Each row is a point. The points of each table are mixes of a few directions, plus a little noise. Count the directions of each table, and those that both share. Where both have some left over, give the other angles between the two spaces (their principal angles), to ten degrees, smallest first.

First (4 x 2)
[[ -8.4   8.2]
 [ 17.6 -16.8]
 [-21.4  20.0]
 [ 11.9 -11.6]]
Second (5 x 2)
[[ -0.3   4.1]
 [  3.4 -26.6]
 [ -3.1  25.1]
 [  2.7 -23.0]
 [ -2.3  19.8]]
Directions: first 1, second 1, shared 0; angles 40

First (8 x 4)
[[-14.3   1.6 -13.2  16.4]
 [ -2.6   5.5  25.7 -41.6]
 [ 15.3  -0.1  -9.8  11.6]
 [ 10.3  -5.4  -1.8  10.2]
 [ -3.4  -5.1  -9.6  20.8]
 [ -2.2  -2.3  27.0 -31.5]
 [  3.3  19.6 -18.6  -4.1]
 [ -5.7 -13.3   1.5  18.6]]
Second (8 x 4)
[[ -5.4   4.1   4.1  -2.0]
 [  8.0  12.0 -40.3   4.3]
 [ 27.4   8.2   1.0 -18.4]
 [  9.6  -8.1 -36.1  16.1]
 [-10.0 -14.7  28.4   3.5]
 [-11.3   7.9   7.6  -3.5]
 [-15.7   6.2  11.4  -2.1]
 [ -2.3 -15.4  23.8   2.3]]
Directions: first 3, second 3, shared 2; angles 30

First (7 x 8)
[[ 10.0 -10.3   0.2  11.1   0.9  -6.1   7.6   9.1]
 [ -8.9  -5.1  -0.5  10.1   2.5  -9.0  13.0  27.4]
 [-51.4  40.6  -2.0 -42.5  -2.9  20.6 -22.6 -17.2]
 [ 24.5 -13.7   1.0  11.9   0.0  -3.7   2.3  -6.3]
 [-10.1   6.6  -0.5  -7.0  -0.1   2.9  -3.2  -1.3]
 [ 16.6  -0.2   0.9  -3.7  -2.9   5.8 -10.5 -24.8]
 [ 19.8 -19.0   0.8  20.1   1.7 -11.4  12.9  13.2]]
Second (8 x 8)
[[ 19.2  -5.2   0.8   2.0  -2.1   2.2  -5.8 -18.6]
 [ 24.5  -6.7   1.0   2.5  -2.7   3.3  -7.6 -22.9]
 [ 21.1  -5.7   0.7   2.0  -1.7   2.9  -6.3 -19.7]
 [  8.2  -2.2   0.1   1.3  -0.8   0.9  -2.8  -8.0]
 [-57.0  15.6  -2.2  -6.0   5.5  -6.7  17.0  54.0]
 [ 23.0  -6.7   0.8   2.7  -2.1   2.9  -7.0 -22.3]
 [  2.5  -0.5   0.4   0.5   0.2   0.3  -0.7  -2.2]
 [-42.4  11.6  -1.5  -4.3   3.9  -5.3  12.8  40.1]]
Directions: first 2, second 1, shared 1

First (10 x 11)
[[-11.9   1.2  -8.9  -8.4  15.3  -0.9   0.8  -2.7  10.5   7.9   8.5]
 [  9.4  -6.0  21.9  -4.7 -16.1   1.6  -5.4 -15.3 -16.6 -15.4  -6.6]
 [ 13.3  -9.9  17.6  21.0 -28.7  14.6 -11.8 -10.6 -27.5 -18.3   6.4]
 [-18.3   9.4 -34.5   1.2  29.3  -3.6   8.7  19.7  29.5  26.0  11.0]
 [  9.1 -13.0  28.4   3.8 -24.2  12.8 -14.6 -27.0 -30.1 -23.0   7.0]
 [ -3.0   5.1 -10.9  -0.2   8.6  -4.4   5.7  10.6  10.3   8.5  -2.5]
 [  0.5  13.2 -20.2  -2.8  14.4 -15.1  15.2  28.3  22.7  17.2 -16.8]
 [  5.6 -11.7  33.0 -13.1 -16.0   5.4 -12.1 -33.6 -23.8 -22.3   1.5]
 [ -6.1   9.0 -15.2 -12.7  19.6 -13.2  11.4  13.9  21.8  14.5  -9.9]
 [  2.1   3.6 -12.0  15.7  -1.0   2.1   2.5  15.7   3.7   6.1   0.7]]
Second (9 x 11)
[[ 12.0   5.3  -5.2  13.1  -8.7  -3.5   6.5  19.2   0.9   2.0 -13.9]
 [ 22.2  10.5  -9.0  24.4 -17.0  -6.9  11.9  37.5   1.1   3.6 -26.2]
 [-16.4  -7.2   6.4 -17.8  12.0   5.4  -7.8 -27.0  -1.1  -2.7  18.9]
 [ 20.4   9.5  -8.3  22.3 -15.6  -6.7  10.9  34.5   1.5   3.3 -23.9]
 [ -4.7  -2.2   1.9  -5.3   3.7   1.8  -2.8  -8.2   0.0  -1.1   5.6]
 [ 20.5   9.7  -7.7  22.2 -15.1  -6.4  10.2  34.2   1.0   3.5 -23.6]
 [-21.4 -10.4   9.1 -24.2  16.8   7.5 -11.8 -36.3  -0.9  -3.2  25.6]
 [ -5.9  -2.6   2.7  -6.8   4.3   2.5  -3.4 -10.3  -0.6  -1.3   6.7]
 [-26.5 -12.3  10.9 -28.8  20.2   7.9 -13.8 -44.2  -1.4  -4.0  31.1]]
Directions: first 3, second 1, shared 1

First (8 x 14)
[[  3.0 -14.6  -5.5 -11.8   1.0   6.9 -28.7   6.1   3.6   3.9  -4.0  21.1
   -4.5   9.1]
 [ -8.2   9.3  10.2   9.6  -6.3  -7.8  20.4 -12.7  10.5   3.8   6.7 -17.1
   -2.2   5.5]
 [ 29.9  -0.4 -28.3  10.2  19.2  -6.5  -9.6  43.6  27.9   6.6 -17.4 -13.5
   -0.1 -14.8]
 [-25.7  14.8   3.4   3.0  -8.4  -2.7  -2.4  -7.6  -9.4 -19.3   2.1  -0.1
  -17.5   8.0]
 [ -6.3 -18.8   1.7 -30.3  -2.0   5.5  -5.5 -37.5 -10.9  -4.6  10.3  27.8
    4.6  19.4]
 [ 17.0 -10.9  -6.1  20.4   0.1  -0.6 -20.4  35.5  11.5  20.9 -10.8  -5.5
    6.2  -2.4]
 [ -3.9   4.5   6.8   9.9  -6.4  -8.0  44.3 -28.7 -39.2  -7.8  11.7 -16.2
   28.6  -6.2]
 [ -6.2  15.2  18.3 -11.1   3.2  13.5   2.5   1.4   6.4  -4.1   1.7   3.9
  -14.8 -17.4]]
Second (9 x 14)
[[  1.4   4.8  -9.9  15.2  25.5   8.7   6.5   0.0 -10.7 -11.4   0.1  -2.6
    5.9  -3.9]
 [  6.6 -22.8   1.0 -23.8  -5.2   2.0   6.9 -35.5  17.1  15.9  12.7   8.2
    5.1  12.6]
 [  7.7 -12.2  -8.8 -27.3  -1.0  -5.7  -2.6  22.5 -34.9 -11.4 -14.5 -36.3
    4.8  -8.5]
 [ -7.0   2.8  11.7 -12.6 -26.1  -8.5  13.4 -34.2  45.3  16.5  15.8  12.1
  -15.4   8.1]
 [  7.5 -29.2  -7.0 -33.8 -28.6  -2.9  -5.8  -5.3 -26.0   7.2   0.3 -10.3
    9.6  -5.0]
 [ -4.7  20.1  15.4  30.3  12.7  -0.1 -18.9  29.2  11.7   1.5 -10.0  18.6
   -4.1   8.3]
 [  3.9  -3.1  -1.3  21.1  16.2   9.8 -18.9  19.7 -21.3  -1.2  -6.8  15.6
   13.7   1.8]
 [-10.7  18.9  -8.8  15.2  -5.3   0.9  23.3 -19.7  10.9 -10.0  12.2  -1.1
  -10.8 -14.4]
 [ -4.7  20.7   7.9  15.6  11.8  -4.2  -4.0  23.3   7.8  -7.2  -9.7  -4.2
   -8.7   1.0]]
Directions: first 6, second 5, shared 2; angles 30, 60, 90

First (10 x 20)
[[ 31.7  -9.1  28.4  23.1 -15.4  -9.9  41.3   6.3  18.8   8.7  -2.5  15.4
   -5.2  23.4 -20.7  12.2  -9.2 -20.6 -14.7   6.4]
 [-12.3   3.5 -11.0  -9.0   5.9   3.8 -16.0  -2.4  -7.3  -3.4   1.0  -6.0
    2.0  -9.1   8.0  -4.7   3.6   8.0   5.7  -2.5]
 [ 50.5 -14.5  45.2  36.8 -24.4 -15.8  65.6  10.1  29.8  13.9  -4.0  24.6
   -8.2  37.2 -32.9  19.5 -14.6 -32.8 -23.5  10.2]
 [-10.0   2.9  -8.9  -7.3   4.9   3.1 -13.0  -2.0  -5.9  -2.7   0.8  -4.9
    1.6  -7.4   6.5  -3.9   2.9   6.5   4.7  -2.0]
 [-15.7   4.5 -14.0 -11.4   7.6   4.9 -20.4  -3.1  -9.3  -4.3   1.2  -7.6
    2.6 -11.6  10.2  -6.1   4.5  10.2   7.3  -3.2]
 [  4.5  -1.3   4.0   3.3  -2.2  -1.4   5.8   0.9   2.6   1.2  -0.4   2.2
   -0.7   3.3  -2.9   1.7  -1.3  -2.9  -2.1   0.9]
 [-35.0  10.1 -31.3 -25.5  16.9  11.0 -45.5  -7.0 -20.7  -9.6   2.8 -17.0
    5.7 -25.8  22.8 -13.5  10.1  22.8  16.3  -7.1]
 [-22.9   6.6 -20.5 -16.7  11.1   7.2 -29.8  -4.6 -13.5  -6.3   1.8 -11.1
    3.7 -16.9  14.9  -8.8   6.6  14.9  10.6  -4.6]
 [-14.2   4.1 -12.7 -10.3   6.8   4.4 -18.4  -2.8  -8.4  -3.9   1.1  -6.9
    2.3 -10.4   9.2  -5.5   4.1   9.2   6.6  -2.9]
 [ 23.4  -6.7  20.9  17.0 -11.3  -7.3  30.4   4.7  13.8   6.4  -1.9  11.4
   -3.8  17.2 -15.2   9.0  -6.8 -15.2 -10.9   4.7]]
Second (9 x 20)
[[ -4.4  -0.2  -0.3  -3.9  -8.8   5.2  -1.4   1.7   8.2   4.1  -4.7   1.3
    3.9  -9.4   0.2  -1.0  -3.3   0.8   8.6  -4.6]
 [ 18.7  -0.1  -4.7  17.6  54.9 -28.7  -2.7  -9.5 -52.4 -30.1  24.2  -6.2
  -25.4  49.6   3.0   2.6  23.5  -1.2 -41.5  23.3]
 [ -1.7   2.3   8.8  -3.9 -33.9  12.9  14.0   5.8  32.3  23.1  -9.5   1.4
   16.2 -20.5  -6.7   2.6 -16.7  -2.9  13.1  -9.5]
 [ 17.3   5.1  14.5  11.1 -14.7  -3.0  28.6   2.4  13.7  18.2   6.0  -3.5
    8.3   9.7 -11.7   8.5 -11.2  -8.3 -17.6   5.1]
 [  7.4   1.4   3.5   5.5   2.7  -4.5   8.0  -0.6  -2.8   1.5   4.9  -1.9
   -1.0   9.2  -3.0   2.7  -0.4  -2.4 -10.4   4.3]
 [-26.5  -3.9  -8.5 -20.6 -25.4  21.7 -21.0   4.7  24.3   5.8 -21.1   7.1
   10.4 -41.2   7.5  -8.6  -6.6   7.5  42.1 -20.0]
 [-11.1  -5.3 -16.5  -5.1  34.3  -7.0 -30.2  -5.7 -32.5 -29.2   2.4   1.2
  -17.4   7.4  13.1  -8.0  19.8   7.9   3.4   3.0]
 [  9.1   4.0  12.6   4.6 -24.3   4.2  23.0   4.0  22.9  21.4  -1.0  -1.3
   12.3  -4.0 -10.0   6.1 -14.2  -6.1  -4.0  -1.2]
 [ -8.6  -3.0  -9.6  -4.9  15.1  -1.0 -17.8  -2.4 -14.1 -14.4  -1.1   1.2
   -7.8  -0.7   7.5  -5.0   9.5   5.0   6.3  -0.8]]
Directions: first 1, second 2, shared 0; angles 30

First (10 x 32)
[[-26.5  18.4  17.0  -3.8   4.6 -23.0  27.8 -19.5 -21.8  -0.2  -1.6   9.4
   15.9   8.2  -2.0  -6.3  25.5 -10.0  -7.1  29.4   5.1  22.7  -7.8  -1.6
   14.6 -17.4  -0.1  -9.7  -7.1   2.7 -15.7   7.5]
 [-23.1  32.3  10.9   5.2  -2.5 -18.7  19.1 -18.0 -16.2 -12.6  -2.4   7.1
    6.5   9.1   5.3   0.3  24.2  -1.6  -2.2  14.6  -1.2  14.7   2.2 -12.5
   -0.6  -1.3   0.6  -3.6  -2.2   3.9  -8.0   3.3]
 [-23.1  44.7  24.2  -8.9 -15.5 -27.9  12.9 -15.3  -8.5 -17.9 -10.3   7.2
    6.2  16.6   4.8 -22.7  29.8  -5.4  -1.5  22.6  -5.4   8.6  -4.3  -8.9
    5.4  -6.8  10.1  -6.1 -15.6  20.8  -9.9  11.8]
 [ 26.5  -1.5 -18.5  16.4  -7.3  19.5 -20.3   4.8  15.7  -7.5  18.3  -8.3
  -12.8  -6.1  16.5  22.1 -11.2   5.7   2.4 -21.8 -18.2 -16.2  12.6 -18.0
  -20.5  34.4   3.5   7.1  17.5  -1.0  11.7 -21.5]
 [ 25.5 -36.6 -14.9   2.1   5.7  17.0  -4.3   6.5   7.9  20.0  22.1  -4.7
    2.3 -11.4  -8.5  15.6 -18.3  -6.3  -5.8  -6.2  -1.2  -5.3 -12.3   7.3
    4.0   6.3   6.8  -4.7  10.4 -13.5   2.9  -7.8]
 [ 10.7 -13.0 -18.7   6.9  -2.3  15.0 -10.4  19.2  13.1   4.5 -11.2   5.0
  -16.9  -9.1 -36.1  14.8 -25.9  25.6  16.2 -44.6  20.4 -14.6  -6.8  15.9
  -23.8  11.5  11.2   4.8  -2.4 -35.3  22.7  25.8]
 [-14.0   5.4  15.5 -12.6  -0.5 -14.6  12.4  -5.9  -8.3   3.3  -6.9   4.4
    9.9   6.1  -6.2 -17.1  11.8  -8.7  -3.3  20.4   5.8   9.4 -10.7   7.9
   15.5 -19.4   2.1  -6.9 -12.1   7.6  -9.9  11.4]
 [ 24.0 -40.8 -24.6   2.6   8.2  32.7 -29.4  32.2  21.7  11.5 -12.8  -6.3
  -19.5 -16.1 -18.4  10.0 -43.3  22.1  14.4 -46.7  15.4 -22.8   7.6  20.9
  -16.7   5.8  -7.6  13.9   4.4 -24.0  23.4   7.2]
 [-15.0  -6.8   0.8   2.3  17.6   1.4   3.7  -1.6 -12.0   2.1 -10.3  -1.1
    3.3  -2.4  12.0  -0.4   1.1  -0.7  -1.7   7.4   5.4  10.9  15.6   1.3
    6.9 -14.8 -23.5   5.7   5.6   1.5  -6.3  -8.9]
 [ 14.7  -1.6   8.3  -9.3  -7.3   0.5 -13.0  -3.3   8.2  -2.0  15.4 -12.1
    5.2   3.4  33.5 -14.8   6.3 -19.8 -11.1  24.8 -26.0  -7.1   4.6 -11.6
   15.2   1.7  -3.1  -1.4   3.8  36.5 -10.3 -27.8]]
Second (10 x 32)
[[  5.0  15.2  -5.0   9.1 -10.1   2.8  -9.8   2.7   8.2 -13.1  -0.9  -0.4
  -11.0   1.4   2.0   5.4  -1.6  10.5   6.8 -17.1  -4.9  -8.8   7.8  -8.6
  -17.4  19.1   5.8   5.1   3.4  -2.3   9.2   0.3]
 [  0.0   3.1  -1.4   2.0  -0.4   1.0  -2.0   0.9   1.2  -2.6  -0.2   0.7
   -2.4  -0.1   0.9   0.6   0.2   2.1   1.0  -3.6  -0.8  -2.0   1.7  -2.5
   -2.6   3.2   0.8   0.7   0.8  -0.1   1.4  -1.1]
 [ -6.6 -21.3   8.1 -10.1  13.9  -5.3  12.9  -3.3 -10.9  17.5   2.8   0.3
   15.2  -2.0  -3.7  -8.4   1.4 -14.0  -9.4  24.3   7.3  12.9 -10.3  12.9
   24.0 -25.3  -7.5  -8.0  -3.6   2.8 -12.9  -1.0]
 [  3.0   8.1  -3.0   5.3  -5.0   1.9  -5.9   0.4   5.2  -7.1  -0.1   0.2
   -5.3   0.8   1.0   3.7  -0.6   5.8   3.3  -9.2  -2.2  -5.1   3.8  -4.8
   -9.6   9.4   2.8   2.7   1.7  -1.4   5.1   0.3]
 [  5.8  17.4  -5.8   8.6 -10.2   3.5 -10.9   2.8   9.5 -14.3  -1.1  -0.1
  -12.6   1.1   3.6   7.0  -1.5  12.8   8.1 -20.3  -6.0 -10.1   8.4 -10.8
  -19.7  20.2   6.5   6.0   3.1  -1.6  10.2   0.1]
 [ -3.3 -10.7   3.3  -4.7   6.3  -2.2   6.0  -1.2  -5.3   8.1   0.7   0.3
    6.3  -0.8  -1.0  -3.9   0.7  -7.0  -5.1  11.1   3.3   5.9  -4.5   5.7
   12.4 -13.0  -3.1  -2.9  -0.7   1.2  -5.9  -0.7]
 [  3.7  11.7  -4.4   6.1  -8.0   3.4  -7.9   1.7   6.2  -9.8  -1.5   0.2
   -7.9   1.5   1.9   5.1  -1.6   8.9   5.1 -13.2  -4.0  -7.4   5.1  -7.1
  -13.4  15.0   4.9   3.6   1.8  -2.3   7.0   0.4]
 [-20.8 -68.6  24.3 -34.5  41.8 -14.7  41.3 -10.0 -34.1  53.7   5.8   0.3
   45.4  -6.3 -10.3 -27.1   6.4 -43.9 -29.1  74.7  21.8  38.9 -31.9  39.4
   74.8 -79.2 -23.1 -21.9  -9.3   7.7 -41.2  -1.3]
 [  1.1   4.5  -0.9   2.2  -2.2   1.8  -2.7   0.4   1.8  -3.0  -0.8  -0.5
   -3.7   0.8   0.6   1.7  -0.5   3.6   0.9  -4.6  -0.9  -2.4   1.7  -2.4
   -4.6   4.5   1.6   1.5   0.3   0.0   2.6  -0.1]
 [ 12.3  38.6 -13.9  19.1 -24.1   8.4 -23.3   6.0  19.1 -30.4  -2.9  -0.5
  -25.6   3.2   5.8  15.9  -3.7  26.6  17.3 -42.5 -12.9 -22.3  17.9 -23.1
  -42.2  46.1  13.8  12.5   5.3  -5.1  22.5   0.5]]
Directions: first 5, second 1, shared 1
